Each point is reached from the start by the listed moves, each made once or not at all, plus a little noise. Is the number of moves made odd or even? Then give how often each move was made.

Moves:
(1): [0.8, 6.0, 0.6, 0.8, 3.4]
(2): [-1.8, -1.7,  1.0,  3.6, -1.2]
(3): [ 3.3, -0.9, -0.6,  4.6, -0.8]
Start: [-1.8, -0.5,  0.8,  0.6, -1.0]
Points:
[-2.9,  3.6,  2.4,  4.8,  1.2] => even (1, 1, 0)
[-1.0,  5.4,  1.4,  1.4,  2.5] => odd (1, 0, 0)
[-0.3, -2.8,  1.3,  8.9, -2.8] => even (0, 1, 1)
[-1.8, -0.4,  0.7,  0.6, -1.1] => even (0, 0, 0)
[-3.8, -2.2,  1.8,  4.2, -2.4] => odd (0, 1, 0)

Moves:
(1): [ 0.2, -3.1,  2.8, -4.5,  0.9, -4.9,  2.4,  1.8, -2.8]
(2): [ 3.5,  0.8,  0.5, -1.9, -1.4, -1.1,  1.5, -2.0, -1.1]
(3): [-0.3,  2.6,  2.5,  2.0,  0.0,  0.3,  2.4,  3.0,  0.0]
(4): [ 1.8,  1.7, -3.1,  2.3,  0.7,  2.1,  0.1,  2.1, -0.1]
(5): [-2.2,  0.4,  0.1,  1.7,  2.3, -3.2, -2.6, -4.1,  1.0]
(6): [ 0.5,  0.0,  1.9,  2.7,  3.0,  1.3, -1.4,  0.0, -0.2]
(7): [-3.4,  2.1,  2.3, -0.6,  5.0,  0.8,  1.2, -1.9, -0.8]
(8): [-1.0,  1.8,  1.0, -3.6, -1.4, -1.3, -1.3,  2.4, -1.6]
Start: [-2.5,  2.4, -2.9,  1.0, -0.2, -0.9, -0.6, -0.3, -0.3]
Points:
[-7.2,  9.0,  3.1, -1.1,  3.4, -1.1,  1.9,  3.2, -2.7] => odd (0, 0, 1, 0, 0, 0, 1, 1)
[-3.0,  4.1, -0.3,  2.4,  3.6, -6.6,  1.9,  2.5, -2.3] => even (1, 0, 1, 1, 1, 0, 0, 0)
[ 1.8,  6.2,  0.9, -4.9, -1.5, -5.9,  4.6,  7.0, -5.9] => odd (1, 1, 1, 1, 0, 0, 0, 1)

Moves:
(1): [-0.6, -0.2, -0.2, -0.4,  2.0,  0.1,  0.2, -3.2, -2.4, -2.4, -1.1,  2.5,
  1.5,  2.3]
(2): [ 2.0, -6.2, -1.5,  2.6, -0.1, -0.5, -3.0, -0.2, -0.7, -1.6,  4.0,  2.6,
  3.5, -0.5]
(3): [ 0.9,  0.3,  5.4, -1.1, -5.3, -2.0, -3.2, -0.4,  1.8, -1.1,  1.6,  2.0,
 -1.5, -0.5]
(4): [-3.9, -0.9,  1.2,  1.3, -1.8,  0.9, -4.1,  0.3,  0.2, -0.4,  0.5,  3.1,
 -3.1, -5.2]
(5): [-0.3,  0.3, -0.9, -0.9,  1.4,  0.1, -2.3,  0.5, -1.1,  0.5,  0.0, -1.1,
  2.0, -2.2]
(6): [ 1.8,  0.7,  0.8, -1.4, -0.8, -0.9,  2.1, -2.1, -2.4, -1.5,  1.9,  3.4,
  0.6,  1.4]
(7): [-1.9,  2.2,  1.3,  0.1,  1.6,  0.1, -2.5,  0.4, -2.3,  0.7, -0.5,  1.9,
  0.0,  0.8]
(8): [ 2.0,  4.0, -0.5,  1.9, -1.6, -2.9,  0.0,  2.0,  2.9, -2.2,  1.0, -3.0,
  2.7, -1.1]
(9): [-3.0, -0.6,  1.0, -0.1,  1.6,  0.0, -1.6, -0.4, -1.0,  3.2, -4.7,  4.3,
  0.2, -2.8]
(10): [ 2.7, -1.1, -1.6,  1.9,  1.5, -1.9, -3.3,  0.6, -2.1, -0.5,  0.2, -2.3,
  0.6, -2.3]
(11): [-0.8, -2.1,  3.0, -2.6, -2.7, -1.8,  1.5,  1.6,  0.7, -2.6,  1.0,  2.8,
 -2.4,  1.4]
Start: [-0.4, -2.0, -0.9,  1.2,  3.0,  2.7,  1.8,  1.7,  1.7,  2.7, -1.2, -0.6,
 -0.5, -0.2]
Points:
[ 6.5,  1.8,  1.9,  1.3,  0.3, -5.3, -4.5, -0.7, -1.1, -4.6,  2.4,  0.7,
  5.2, -2.3] => even (1, 0, 1, 0, 1, 1, 0, 1, 0, 1, 0)
[-1.0, -8.3, -1.1,  2.0,  4.0,  2.3, -5.4, -2.5, -4.7, -2.7,  4.0,  9.9,
  4.1, -4.2] => odd (1, 1, 0, 1, 1, 1, 0, 0, 0, 0, 0)
[ -1.9,  -0.1,   3.9,   4.3,  -1.6,  -2.9, -12.7,   4.6,   2.2,   1.7,
  -2.8,   2.2,   0.8, -14.5] => even (0, 0, 1, 1, 1, 0, 0, 1, 1, 1, 0)

Moves:
(1): [-2.4,  0.8,  0.7, -1.1,  4.2,  0.4,  0.1,  1.3,  0.0,  1.6, -0.8,  0.8,
 -0.2, -2.8, -1.9,  0.4]
(2): [ 1.8,  0.5,  1.4,  1.2,  1.4,  0.6, -1.9,  3.8,  0.3,  0.1,  0.1,  0.3,
  0.1,  0.2, -0.4,  0.6]
(3): [ 6.5,  5.5, -6.0, -1.1,  2.6,  2.9, -1.2,  1.4, -1.2,  2.3, -3.5, -2.8,
  2.0, -0.3, -5.3,  1.6]
(4): [ 0.6, -0.9,  0.0, -0.5, -1.1,  0.3,  1.3,  1.9, -0.3,  1.4, -1.2,  0.6,
 -3.2, -1.5,  1.2, -0.5]
(5): [-2.2,  1.1, -1.8,  0.7, -2.8,  0.1, -0.3, -0.3,  1.3, -0.3, -1.1, -0.3,
 -0.2,  2.4, -0.5, -1.4]
(6): [-0.7, -0.2, -1.9,  1.3, -1.1, -1.6,  3.4,  0.4,  0.3,  1.7,  3.3,  0.0,
 -0.9,  1.2,  0.5, -1.6]
(7): [-0.7,  1.5, -0.9, -0.1,  2.4, -4.4,  0.6, -0.5,  1.0,  2.7, -5.3, -1.0,
 -3.1,  0.4,  5.2, -2.2]
(8): [-0.1,  1.2,  1.3,  0.4,  1.7,  0.6,  0.6,  0.7, -2.0,  0.7, -0.4,  0.2,
  0.9, -0.4,  0.7,  0.5]
(9): [-1.9,  0.3, -1.8, -0.9,  2.7, -1.9,  2.5, -1.3,  1.3, -2.4, -1.2,  1.8,
  0.1,  0.9,  1.1, -0.7]
(10): [-1.3, -2.7,  4.1,  0.9, -1.3, -1.4, -0.6,  0.6, -1.4,  0.0,  2.7,  0.6,
  0.1,  1.7,  0.1, -2.2]
(11): [ 0.4,  0.8,  1.7,  0.1, -1.5,  2.2,  0.7,  1.0,  1.8,  1.5, -1.6,  0.2,
  0.1, -1.5,  2.2, -2.1]
(12): [ 2.6,  0.8,  1.9,  0.3, -1.9, -2.2,  1.4,  1.0,  0.3, -0.3,  0.2, -1.2,
 -0.8, -1.5,  1.4, -1.9]
(13): [-1.3, -0.5, -2.1,  0.8, -2.1, -1.6,  1.6, -1.2,  0.6, -0.3, -0.7,  1.4,
  0.8, -0.9,  0.6, -0.2]
(14): [-1.7, -2.2,  1.6,  4.4, -1.6,  5.1,  1.8,  0.0,  2.6,  2.2, -1.8, -0.2,
 -1.2, -1.6, -3.9,  0.1]
Start: [ 0.0, -0.7, -1.2,  2.1, -0.5,  0.5, -1.7,  1.0, -1.8, -2.0, -2.4,  0.4,
  0.2,  1.7, -1.8,  1.6]
Points:
[ -1.3,  -2.7,   4.9,   8.5,  -3.7,  -2.9,   5.3,   6.1,   4.5,   3.1,
 -11.3,   2.9,  -7.0,  -2.6,   5.5,  -7.3] => odd (0, 1, 0, 1, 0, 0, 1, 0, 1, 1, 1, 1, 1, 1)
[ -2.2,   3.0,  -1.9,   2.7,   5.9,  -9.4,   2.5,   4.1,   1.8,  -0.8,
 -10.2,   2.6,  -2.8,  -1.9,   4.2,  -2.4] => even (1, 1, 0, 0, 0, 0, 1, 0, 1, 0, 0, 1, 1, 0)
[ -5.4,   0.4,   5.0,   8.8,   0.4,  -1.8,   8.2,   9.8,   3.1,   6.9,
 -10.1,   2.2,  -8.4,  -0.7,   3.6,  -9.5] => even (1, 1, 0, 1, 1, 1, 1, 1, 1, 1, 1, 1, 0, 1)
